Rows are points. Before rounding, the points of a table are all equally far from one centre. They may lie mostly on one side of it. Where is the centre, to within rounding?
In the rows, zero is written as 128.

Points (7 x 3):
[[ 93  95 162]
 [ 64 113  91]
 [ 37 173 114]
 [ 97 103 176]
 [103  88 152]
 [ 60 105 134]
 [ 44 157  91]]
Centre: [115 162 126]

Points (18 x 11):
[[214 118 174 133 123 103 132 154 171  68 161]
 [198 109 147 142 149  90 153 191 139  62 159]
 [188 108 118  92 149  96 134 160 142  26 174]
 [212 108 135 118 121  70 159 196 160  77 194]
 [183  89 116 129 113  65 172 159 158  45 194]
 [151 149 162 114 126 105 172 120 107  76 184]
 [202  80 119  99 127  85 166 188 138  45 155]
 [193 100 159  90 108 107 152 171 167  52 219]
 [212 106 140 116 113  90 179 185 160  69 179]
 [183 119 152  93 117 101 159 132 172  47 180]
 [179 121 146 124  92  84 151 181 170  52 172]
 [176 140 153 104 118 138 148 174 161  53 162]
 [174 132 112 101 104 117 170 146 183  55 176]
 [177 109 123  84 135 143 189 149 156  56 181]
 [163 107 163  67 128  67 138 154 165  66 171]
 [203 119 130  98 115  95 156 172 175  66 223]
 [164  99 120 106 116 112 167 180 173  43 214]
 [196 102 169 131 138  79 126 154 182  67 172]]
Centre: [167  79 115 114 105 120 116 146 122 119 180]
